Every row gives one point. Two turns around zero, p and q, are shown by what they do to some points. Where does a point land after both, in the order given? Backwards means that the second turn is done in reverse. Each puzzle has new turns, and all numbers are rounded.
In the rows, zero is written as 128.

Turn p:
[ 82 134] -> [172 112]
[164 168] -> [84 97]
[127 164] -> [121  93]
[109 110] -> [150 141]
[158  63] -> [113 198]
Turn q:
[155 147] -> [110 156]
[175 149] -> [108 176]
[ 86 141] -> [114  86]
[97 57] -> [198  95]
[127 146] -> [110 128]
Where do these land?
q, then p: [ 94 131] -> [139 160]
q, then p: [102  78] -> [ 86 166]
p, then q: [177 181] -> [167  67]
p, then q: [140 122] -> [119 118]

Turn p:
[ 97  71 120 106] -> [178 113 173 131]
[176 138 140 139] -> [ 78 139 134 122]
[111 149 157 133] -> [136 145 104 102]
[127  78  88 159] -> [130  65 159 136]
[172 122  92  97] -> [101 136 155 180]
[ 84 211 171 134] -> [145 171  41  96]
Turn q:
[146 161 169  81] -> [ 86 118 172 166]
[106 128 170  70] -> [120 139 155 197]
[115 128  64 181] -> [160 101  76  76]
[128 129 157 147] -> [104 151 119 127]
[145  93  79 160] -> [172 130 119  74]
Where do these land?
q, then p: [117  67 126 159] -> [ 88 156 102 170]
q, then p: [ 93 144 181  75] -> [119  77  89  74]
p, then q backwards: [147  88  98 134] -> [146 154 124  84]
p, then q backwards: [179 148 114 178] -> [134 197 152 148]
p, then q: [124 162 154  82] -> [ 92  78 122 115]
q, then p: [152 117  75 166] -> [130 165 169 172]
p, then q: [ 85 170 148 102] -> [121  73 148  93]
